Each row of a before or after table is a point. One or more steps were done to the points. Then noise was added and the rows were shuffled. The steps act on how far a point lies along the listed directions, d1 being the first. Write out the steps. A step turns or swaps two directions, mirrors them in a line or flattens them onto one, adds a multiple of one to another, or multiplies one. Angles are multiples of 10 degrees, from the lower direction toward the higher: turns from -170 to 170, lines from 10 to 170 but not 90. Use the fewest steps. Two steps may share a direction if one is a turn and the other turns, adds or multiplies; they go together, in the order done. Otherwise the lowest direction goes first.
In the rows, 128 means zero.

Directions:
(1): [83 127 108]
(2): [108 141 171]
(3): [132 176 116]
Before, 14 rows:
[109 162 94]
[96 155 55]
[115 127 183]
[92 101 92]
[116 115 158]
[87 149 105]
[152 196 116]
[90 118 159]
[109 85 95]
[87 138 98]
[148 147 134]
[97 119 159]
[129 151 147]
[103 128 175]
After:
[111 137 174]
[106 142 155]
[92 151 99]
[89 154 106]
[131 122 94]
[97 147 96]
[124 133 157]
[119 134 183]
[112 141 162]
[114 136 92]
[132 126 135]
[116 136 116]
[93 149 57]
[117 133 145]
Steps: flatten d1 and d3 onto the line at 30 degrees

Directions:
(1): [124 137 186 145 129 127 88 94]
(2): [99 111 116 177 114 80 119 142]
(3): [178 121 164 122 114 92 151 152]
(4): [165 153 111 158 159 139 93 159]
(5): [128 63 144 140 161 152 131 140]
(6): [123 115 118 80 158 87 91 129]
Before (14 x 8):
[152 105 121 119 156 126 138 173]
[121 101 129 62 145 86 135 126]
[140 114 174 73 141 125 94 109]
[89 141 133 80 129 68 109 120]
[150 165 178 116 87 127 113 94]
[125 152 98 71 161 182 130 129]
[109 101 175 135 135 173 106 83]
[165 174 103 109 146 119 96 131]
[92 142 68 151 143 160 113 146]
[153 145 117 104 146 133 82 117]
[131 134 108 101 150 149 117 130]
[129 131 100 63 148 123 87 134]
[106 180 150 101 138 139 91 96]
[89 82 140 147 114 156 127 93]
After (14 x 8):
[131 90 140 101 133 114 162 150]
[86 103 72 147 147 165 134 149]
[96 141 156 118 105 157 111 67]
[85 144 120 134 82 136 130 83]
[169 169 169 143 118 146 84 114]
[166 106 119 123 181 144 98 142]
[121 166 139 120 171 160 77 116]
[128 121 113 96 148 151 125 131]
[127 136 100 69 165 183 138 134]
[132 114 105 66 155 130 90 137]
[116 167 116 102 153 76 81 145]
[136 147 116 66 138 75 123 129]
[144 104 125 105 159 146 95 117]
[137 137 168 69 132 119 89 100]
Steps: turn d1 and d3 by -10 degrees; turn d4 and d5 by 80 degrees

Directions:
(1): [138 118 131 164 169 137 166 110 100 96 112 77]
(2): [140 141 155 172 154 85 137 109 178 159 144 136]
(3): [160 116 110 157 144 137 133 182 138 87 151 170]
(4): [110 164 148 147 111 131 161 184 119 153 83 128]
(5): [129 120 113 79 123 115 181 139 183 108 125 106]
(6): [160 197 130 130 99 138 130 94 135 88 119 140]
Before:
[139 87 98 143 162 113 134 169 143 102 152 156]
[79 142 142 51 69 96 92 119 163 185 132 152]
[155 147 132 123 121 123 142 76 149 90 141 107]
[133 120 119 103 134 119 146 121 140 96 134 98]
[141 161 129 125 123 123 121 82 150 97 140 106]
[139 110 120 122 154 93 102 112 183 113 176 178]
[105 136 152 166 147 110 117 133 126 169 112 107]
[116 116 126 88 114 116 129 116 159 144 138 110]
[143 71 116 141 160 118 67 77 128 147 190 127]
[155 117 111 126 151 133 101 118 130 101 180 173]
[118 145 159 101 94 103 103 117 174 157 119 132]
After:
[93 141 143 83 82 91 87 135 167 181 144 174]
[181 158 133 164 133 126 137 82 140 69 148 125]
[138 110 130 141 139 114 124 136 162 136 158 140]
[146 78 97 166 178 114 128 180 138 99 160 166]
[157 170 130 146 131 130 118 82 140 79 141 117]
[76 133 149 132 120 133 93 121 93 183 96 94]
[148 108 118 164 170 116 84 115 131 100 177 180]
[162 118 127 159 164 107 148 144 156 86 155 128]
[116 57 112 117 159 141 78 48 76 145 158 64]
[124 148 160 128 97 113 84 129 153 152 129 151]
[146 116 109 117 152 138 115 100 112 92 163 144]
Steps: add -0.5 times d4 to d1; add 1.5 times d5 to d3; turn d2 and d5 by -70 degrees; multiply d6 by 1.3

Directions:
(1): [136 114 102 104 159 144 113 95 91 165 156 140 98 130 131 148 61 121 123 78]
(2): [118 90 133 86 108 188 171 93 137 130 153 101 101 101 133 114 141 162 113 163]
(3): [142 132 89 149 100 132 109 114 145 129 103 114 163 82 96 177 81 137 97 169]
Before (9 x 20):
[130 144 116 168 94 96 130 166 148 84 77 118 170 99 96 132 156 138 109 184]
[120 120 121 133 131 135 116 105 124 136 134 106 116 98 110 180 96 144 130 139]
[143 150 123 96 177 127 106 103 77 171 140 151 106 168 141 142 59 89 144 49]
[129 164 126 174 123 77 99 161 135 117 99 147 167 136 89 134 142 103 138 150]
[118 130 153 122 141 119 140 115 136 118 129 121 112 131 133 92 190 123 146 145]
[130 142 162 124 132 130 150 152 129 107 135 140 100 154 130 108 188 144 128 125]
[129 118 126 119 136 140 138 100 126 122 138 145 98 116 111 123 103 118 117 111]
[89 90 142 67 166 157 166 105 84 151 181 144 66 139 174 99 120 138 139 81]
[138 112 126 121 105 135 149 133 134 129 112 105 130 104 134 135 141 134 117 167]
After, 9 rows:
[104 113 162 113 148 137 142 122 117 127 155 113 87 135 139 129 154 141 157 115]
[140 125 86 122 168 111 102 120 70 152 134 151 106 130 113 151 49 113 116 66]
[128 195 180 164 124 67 120 191 150 91 74 138 179 180 136 100 198 88 166 134]
[83 100 152 108 70 164 198 129 171 86 119 94 141 74 140 104 203 177 111 231]
[136 92 121 88 124 162 158 107 110 153 143 106 95 107 143 129 116 138 116 137]
[134 123 105 129 122 142 122 81 140 136 120 107 130 81 105 146 119 136 111 171]
[143 175 103 177 171 49 57 155 89 153 110 182 153 161 92 158 72 74 148 71]
[148 140 109 137 107 143 127 122 139 120 119 126 130 99 96 170 115 156 88 161]
[122 121 148 121 118 140 158 117 146 99 130 137 106 120 117 98 155 125 124 137]
Steps: turn d1 and d3 by -140 degrees; multiply d2 by 2

Directions:
(1): [151 163 118 139 117 138 140 115 111 120 162 165 109 105 146 131 135 141 158 154 168 173 148 205 126 178 197 126 87 111 133 130 180 89 111 84 134 145 140 103 127 166 133 105 152 97 113 115]
(2): [123 62 145 103 145 84 123 162 127 174 116 95 107 144 145 144 105 121 123 139 192 108 113 147 133 156 137 134 158 102 87 161 96 106 73 106 186 130 92 122 150 118 102 123 115 74 130 152]
(3): [142 175 148 94 131 89 146 173 84 152 131 142 107 129 144 100 124 112 119 131 108 54 91 144 174 115 117 136 117 132 169 83 141 138 148 152 179 113 159 112 143 188 91 133 171 117 147 124]
(4): [140 114 55 102 117 113 139 163 82 150 158 123 154 122 117 123 129 120 127 113 122 163 71 119 91 164 129 151 134 68 106 110 163 117 136 169 150 138 151 192 126 75 129 111 159 163 112 111]
(5): [82 138 95 165 82 131 97 175 154 98 158 192 87 95 137 154 130 106 174 127 113 141 138 144 116 133 100 127 166 147 133 151 97 138 126 160 148 127 183 155 162 125 94 113 100 91 150 159]
Before, 13 rows:
[67 42 143 123 151 106 100 135 184 154 103 102 112 152 135 153 89 101 123 120 173 99 144 98 120 118 111 133 165 140 93 183 64 139 71 113 176 134 96 117 162 94 92 130 81 80 160 174]
[97 97 78 127 115 106 120 169 110 150 151 128 124 104 147 139 121 122 165 125 141 150 106 125 117 150 134 134 141 105 94 131 123 97 115 176 155 147 152 191 135 61 113 123 121 126 141 125]
[173 156 161 94 181 128 158 92 99 154 110 95 154 159 127 101 119 135 96 117 111 84 112 107 144 101 155 138 76 135 148 87 163 132 163 115 102 113 102 73 95 171 141 154 161 171 114 86]
[124 141 168 133 130 147 120 95 148 104 124 129 125 128 140 134 126 143 118 133 140 148 161 150 124 130 144 118 128 123 128 117 156 112 111 90 120 126 117 88 104 137 146 127 135 117 112 121]
[100 97 162 135 126 101 106 171 158 118 122 109 104 139 126 137 120 107 127 129 140 92 126 133 129 103 92 123 169 140 128 156 95 138 106 147 157 107 122 136 157 139 91 134 100 87 153 171]
[87 141 155 121 131 105 121 160 137 130 118 134 96 138 127 145 128 104 111 118 98 39 124 77 172 82 60 113 165 175 145 118 83 174 140 165 148 98 153 128 146 154 90 145 113 124 161 165]
[140 147 169 86 144 101 154 150 84 149 118 119 123 130 147 99 129 123 106 151 116 63 119 144 177 127 139 144 117 145 160 72 151 126 156 137 164 120 154 96 135 181 118 157 171 127 145 122]
[126 142 107 113 109 120 124 155 107 144 157 148 116 113 143 123 114 96 120 112 110 100 90 110 148 134 99 128 136 121 147 113 135 141 133 160 166 100 170 144 133 125 99 129 126 146 126 128]
[164 87 113 81 160 81 150 141 92 196 130 105 116 152 151 136 103 123 117 142 187 111 76 175 126 191 161 143 130 50 94 155 160 97 94 85 184 137 110 136 127 124 107 129 146 97 96 118]
[148 101 206 103 158 95 133 128 112 158 102 56 103 168 137 125 108 131 116 146 202 84 127 156 179 138 171 121 139 117 131 139 103 113 85 69 171 140 67 78 147 155 135 144 125 75 103 142]
[131 135 153 86 150 77 142 175 73 166 105 128 97 135 155 113 115 126 130 138 160 79 104 170 161 157 149 127 127 105 126 115 137 109 85 110 193 129 138 94 156 174 97 113 152 90 129 133]
[139 105 151 105 164 118 137 96 107 150 90 64 180 168 104 109 124 145 87 89 85 91 109 44 130 85 83 130 118 140 147 92 110 176 148 151 114 129 81 145 101 110 161 163 140 199 133 106]
[149 106 127 85 148 112 141 136 114 143 143 91 154 132 125 123 123 136 113 125 157 148 118 105 132 167 148 129 122 95 92 130 170 95 118 112 138 135 92 141 118 111 147 150 145 154 108 140]
After, 13 rows:
[170 160 190 132 147 138 145 80 107 123 128 91 114 148 134 117 129 151 136 156 192 138 158 189 170 152 219 112 84 122 159 123 163 100 106 44 123 150 88 60 122 180 169 133 146 99 85 108]
[122 142 162 134 130 158 118 86 151 94 121 121 142 131 132 129 133 145 108 121 117 150 157 123 119 116 128 116 129 129 133 112 155 124 127 107 101 125 120 99 95 123 156 132 133 142 112 114]
[177 127 182 81 199 120 157 83 108 171 86 61 167 177 124 98 111 140 79 114 120 64 108 86 150 88 148 135 84 136 134 94 145 136 153 113 101 107 73 65 91 163 147 165 153 173 114 90]
[140 146 189 94 152 111 152 130 96 140 108 114 125 137 146 101 130 128 100 153 115 57 137 140 183 118 136 136 115 161 165 79 141 128 157 121 148 120 141 78 131 189 125 162 159 125 146 124]
[150 53 173 76 185 76 139 116 96 197 81 30 159 185 124 119 103 147 82 111 161 77 101 85 140 125 120 135 128 109 106 119 99 144 93 112 169 136 40 124 116 116 142 154 143 146 129 118]
[87 112 164 122 132 91 118 167 145 146 122 134 67 133 145 162 117 105 133 142 166 57 141 127 171 122 98 110 171 160 120 155 78 140 95 121 182 107 133 107 162 166 75 131 102 63 153 179]
[139 194 154 115 138 117 148 138 75 127 118 161 99 115 153 105 134 138 143 142 134 104 136 187 163 148 171 115 89 131 156 99 170 112 114 98 150 134 158 74 138 207 119 109 158 109 124 115]
[186 173 103 106 144 123 164 100 80 153 153 151 124 126 144 117 128 139 130 150 149 138 101 196 132 185 190 138 73 72 140 120 220 98 139 77 137 143 143 119 104 168 133 124 180 131 87 84]
[105 117 151 149 112 108 108 163 156 109 146 139 88 120 137 147 123 116 152 147 170 128 144 183 122 142 138 124 147 133 126 164 120 111 87 119 158 122 133 122 159 160 91 115 107 61 145 169]
[160 134 126 87 150 120 152 125 102 136 152 99 161 128 125 113 129 143 114 129 146 152 116 115 136 168 160 127 103 94 108 113 195 90 133 111 129 137 96 134 112 126 154 150 164 166 103 126]
[91 86 116 141 130 123 109 118 166 136 147 152 96 117 148 162 102 115 162 148 210 167 166 183 108 177 189 133 117 118 100 185 130 96 53 70 175 155 119 100 158 126 104 100 113 55 140 155]
[122 139 117 114 110 113 121 165 110 150 156 154 102 113 150 126 111 96 125 117 123 92 95 123 159 136 103 126 140 127 145 121 126 136 121 146 177 102 168 132 143 138 89 129 116 123 133 138]
[103 128 74 129 106 110 122 176 101 142 166 154 112 91 154 132 124 120 176 134 138 149 106 149 124 158 147 132 126 107 110 118 144 91 122 176 160 149 171 186 141 85 108 117 135 118 142 121]
Steps: turn d1 and d2 by -70 degrees; turn d3 and d4 by -20 degrees; multiply d5 by 1.3
